Rows are points. A path goes straight from each point to the next, and from the last back to the first. The post is the endless flat space through its rows: a point in 2 columns, a line in 3, a plane in 4, and so on, so that a path can go around it. How many times does the path go around the post? Going back the other way cancels.

Post (1 x 2):
25	-16
Path, 27 rows:
10	4
43	33
80	-24
40	0
21	-1
8	-18
-2	-30
10	4
58	24
48	15
-6	19
-9	-61
-21	-40
-9	10
27	1
64	-20
30	-33
28	-38
50	-23
41	28
-12	5
2	-34
18	-56
7	-12
17	23
-19	-8
-13	-45
Times around: 0

Post, 3 rows:
16	12	-7	-20
-32	-41	-5	25
34	29	17	-34
Path (25 x 4):
34	12	18	-11
20	48	1	14
-52	-11	-25	16
21	-11	-3	-62
43	-7	-38	-32
18	13	-23	27
-1	8	15	9
-7	51	-2	-42
-9	39	-28	-50
-25	11	30	60
34	-5	-36	19
44	-10	-37	-54
16	-10	-1	-36
-21	-64	-25	43
14	21	-20	10
-52	8	-7	8
-6	12	-16	-43
17	-7	-66	-28
19	-22	23	24
41	54	52	5
-19	4	-7	-11
40	52	10	-34
77	41	48	-16
32	-39	15	-30
-3	-35	-6	1
Times around: 2

Post (5 x 6):
-23	21	-5	40	29	-4
47	9	-7	12	5	4
-19	-49	5	33	14	1
24	18	-11	-15	-10	7
2	-42	-6	25	-30	36
Path (25 x 6):
40	-8	25	42	10	-20
7	19	-36	22	-61	41
14	38	-43	-16	-16	19
3	-31	-3	62	-8	13
58	38	5	49	10	21
5	-18	-2	37	-31	67
10	-20	-20	-16	-5	1
21	-91	-14	37	-29	-15
-39	-10	17	4	43	-57
-32	48	7	19	29	14
10	-56	-7	36	32	15
-24	-49	-9	42	35	33
-25	-6	7	23	33	3
4	8	-33	12	43	-5
-45	-53	-14	36	-27	25
-31	19	6	7	16	-22
4	42	14	19	17	43
-19	56	-35	31	-5	67
20	22	-20	-33	15	-21
47	-68	-5	57	-78	28
11	5	15	19	40	-18
3	-41	4	-21	-2	30
50	-30	-35	52	10	24
37	-54	-1	0	-42	-19
22	0	3	1	-44	21
Times around: 4

Post, 8 rows:
21	-9	-27	-8	6	-1	-22	-45	17
41	16	-40	-17	-38	-30	-52	-17	51
-6	2	-51	-11	-14	0	-28	16	-10
-23	2	-8	28	50	-9	22	25	1
7	-18	9	-28	-21	-48	-23	-28	36
-2	27	2	-5	49	-6	28	20	-25
2	16	15	-2	-12	-8	2	-19	24
25	-14	-17	22	39	20	-24	25	-19
Path, 25 rows:
-22	19	11	-30	34	-20	17	-4	-58
-52	-62	-19	46	-38	13	-20	26	2
-20	29	-52	-42	-59	-45	18	-40	53
42	-3	-29	-16	2	18	-44	-34	38
24	33	-23	8	7	41	-37	-19	-3
74	3	-1	-32	19	-37	-28	-16	-50
-28	-49	9	44	46	12	54	-4	-30
51	61	-48	-36	-12	-45	5	-26	-18
24	-18	-40	15	24	-25	-67	-23	46
-45	27	-13	19	24	33	12	23	13
-14	18	-48	39	3	-30	5	59	67
31	-16	-28	-18	55	-20	-33	52	-23
67	7	-1	-37	21	-33	-49	-26	21
-5	-19	-79	8	-5	10	-31	-17	-16
-21	-34	17	11	65	-34	45	32	-39
-7	0	-38	24	-12	33	-14	14	36
25	7	-31	-14	12	11	-43	-29	30
-3	-2	11	13	28	-10	-25	1	5
18	34	-43	-6	8	-26	-30	43	31
39	30	-52	-41	-37	3	-29	-2	-3
28	10	-60	-9	-28	-12	-22	-39	4
69	-10	35	21	60	-20	-1	10	-30
22	21	-37	-27	-8	-12	11	-76	27
-1	-9	16	29	-2	13	-17	51	16
-30	38	37	-12	2	-25	31	-28	28
Times around: 2
